Each row is a point. Each copy is the shape, with its points in the same order, turned, moved and blurred by noise. Some copies are also mirrored. Which?

Shape:
[[ 11   4  -6]
 [  8   6 -18]
 [ -8  16 -10]
 [ -9 -24 -16]
 [-19  35  42]
 [-39 -24  35]
 [  9   5  -3]]
Copy 1, 7 rows:
[[-19  -2 -10]
 [-13   9 -16]
 [  3   6 -20]
 [ -7  35   2]
 [ 36 -41   6]
 [ 38  15  41]
 [-11  -4  -9]]
Copy 1 is: only turned
Copy 2 (7 x 3):
[[  0  12  -1]
 [ 10  18   3]
 [ 18  12 -15]
 [ 20 -10  17]
 [-10 -17 -60]
 [ 17 -60 -18]
 [ -3   8  -6]]
Copy 2 is: only turned
Copy 3 (7 x 3):
[[  1  11 -12]
 [  6   4 -20]
 [ -9 -12 -14]
 [ 32  -1   2]
 [-49  -7  28]
 [ 11 -12  57]
 [  0   7  -7]]
Copy 3 is: only turned

Shape, 11 rows:
[[-10  11 -15  -9  -1   7]
 [ -2 -10  11  14  -6 -13]
 [-17 -14 -11   6  -2   6]
 [ -3  -6 -18 -17  -7   9]
 [  6  21 -18  17  -7   6]
 [-10  19  10 -14  -8   8]
 [-17  -7 -16  15  12  11]
 [ 57 -12 -12  15  22 -17]
 [  0 -11 -18   9   5  12]
 [ -9   7  -3  -5  20  -2]
 [  8  -9  60 -24  24  11]]
Copy 1 (11 x 6):
[[ -3 -15  -9  -7   8  10]
 [-18   5  15   5  -4  -9]
 [-16 -24  13   3   1   5]
 [  0 -14   2   3   8  23]
 [  6 -14 -16   9  20 -15]
 [  1   0  -2 -24  18   5]
 [ -8 -34   7   1  -4  -8]
 [ 30  12   8  46 -23 -14]
 [ -1 -27   9  14   1   2]
 [  0 -12  -4 -13 -14   2]
 [ 22  21  43 -44 -25   0]]
Copy 1 is: only turned
Copy 2:
[[ 15  -2   7  14   6  23]
 [-15  -3  -9  -4  -2  -4]
 [ -7 -17  12   8  -5  16]
 [ 18  -5  10  16 -13  18]
 [  2  13  -3  -7   6  38]
 [ 21 -10 -12  12  14  11]
 [ -9 -13  22   2   5  23]
 [  3  46  23 -35 -18  -7]
 [  1  -6  22  -5  -9  21]
 [  7   0  18   8  17   3]
 [ 32 -24  -1 -19  17 -48]]
Copy 2 is: only turned
Copy 3, 11 rows:
[[ -9   1   1   6   5  27]
 [ -5   5  -8  -5   4 -15]
 [  2   2   9 -19   5  11]
 [ -4   0  21   8   5  17]
 [-18  27 -11   5   6  22]
 [-27 -14  -1   3  -8  14]
 [  9  12   1 -20   0  20]
 [ 23  47  -7  40 -12 -17]
 [  7  16   9  -5  -3  13]
 [  5  -7 -11   5  -7  16]
 [ -9 -31  -1   4 -60 -24]]
Copy 3 is: only turned
Copy 4 (11 x 6):
[[-17   0  -2  -3  17   3]
 [ 12  -3  18   2 -10   6]
 [  6   3   1   9  15  18]
 [-13   2 -10  13  15  -1]
 [ -8  10  23 -13  23  -7]
 [ -8 -11  -8 -21   6  -3]
 [  5  18   6   2  20  24]
 [ -4  51  31  18 -24 -24]
 [  3  21   4  11  17   8]
 [-14  13  -2  -9  -3  16]
 [ 19   8 -39 -26 -45  -1]]
Copy 4 is: mirrored

Shape:
[[ 12  -9   7  -9  -2 -11   4  28]
 [ -1 -15 -10 -19  -2 -26  16 -26]
 [-17   4   1  28   7 -13   2 -23]
 [ 13  10  23 -12  22  24  20   4]
 [  3 -25   2 -23  -2 -30 -35  12]
 [ 19   6 -22   6  -3  21  -1 -20]
 [ -8 -10  -6 -30  -7  17 -11  22]
 [ 28 -10 -32   3 -18   5   3  27]
 [  0   3 -10  25  22 -31 -33 -23]
 [ 31 -29  -4  24   6   1 -21   2]
 [ -4 -28 -30  26  21  10  -7 -20]
 [-23   8 -18  -1 -10  19 -27  21]
 [-21  -1   8  10 -23 -30 -20   4]]
Copy 1:
[[-35   5   3  21 -10 -14   5   1]
 [  3 -21 -27   4  -5 -14  10  26]
 [ 18 -27  19  -2  10  -9   7   1]
 [-15  14  -9   6  14   8 -28 -16]
 [-13   7   9  43 -14 -30   8  38]
 [  8 -24  -5   6 -19 -24 -33 -15]
 [ -8  32  -5  18 -26 -26  -6   0]
 [-29 -15  -2  23 -41 -31  -6 -23]
 [ 21 -37  26  37  16 -27   1  14]
 [-11 -28  24  41 -25  -3 -19   3]
 [ 34 -29   8  31 -24   0  -3 -14]
 [  8  21  23  14 -23 -44  -2 -17]
 [ -5  -6  33   2  -5 -35  21  22]]
Copy 1 is: mirrored
Copy 2, 13 rows:
[[  4  14  -9   8  10   2  18 -14]
 [ -1  10  17 -13  41  -1 -18  15]
 [-35  -4   8 -19  -2  -7 -15  20]
 [  6  -9  23  21 -15  12  -7 -20]
 [ -8  -3 -39  15  41 -12   6   0]
 [ 19  -3   2 -12 -18  -4 -26  19]
 [ 26 -25 -13   1  13  11  18   1]
 [ 35  22 -25 -22  -6  -2   7   2]
 [-37  -4 -14  -7   4 -43 -26  21]
 [ -3  17 -41  -6  -8  -5 -26 -10]
 [ -7 -17 -13 -44  -7 -10 -40  -4]
 [  9 -34 -22  -6  -9  -3  17  18]
 [-31   0 -19  -4  17  -1  19  30]]
Copy 2 is: mirrored
Copy 3:
[[  5   3  32   1 -17  16  -8 -11]
 [ -8  19  14  32   5  -9  -2  23]
 [-12  24 -17 -10  -3 -21 -11   2]
 [  6 -10  34 -11  20 -22  -5 -25]
 [ -9  34  21  18 -12  36  16 -14]
 [-23 -25  -6   5   4 -12   9  -6]
 [ 20 -11  12   9  10  31   6 -19]
 [ -8 -35  10  13 -31  21  -5  -7]
 [-46  37 -14  -1  -8  -3   1 -12]
 [-18   4   6  12 -37  -8  12 -37]
 [-17   4 -31  28  -9 -17  -9 -27]
 [  7  -8 -21 -13   8  34   1 -20]
 [  2  35  -9 -15 -19  20   6  12]]
Copy 3 is: only turned
Copy 4 (13 x 8):
[[-23  -7   2  27  -2 -17  22   2]
 [ 23  15   0  15 -17 -15 -21   4]
 [ 19  -4  15  -3  11   8 -14 -23]
 [-21   7 -11 -15 -10   8  19   6]
 [-19  -8  28  33 -11 -46 -12  -2]
 [ 27 -10  16 -15   5  -8  15  26]
 [-22 -34  -5   9 -15 -21  10  25]
 [ 10 -15   7  22  13 -17  41  31]
 [  7  -3  50   8  11  -5 -27  -9]
 [  0   4  29   2  29 -38  14   5]
 [ 19  -9  12  -7  38 -18 -19  15]
 [ -9 -60  16   5   1  -5   5  13]
 [  3 -29  19  21  -3 -14  -9 -30]]
Copy 4 is: only turned
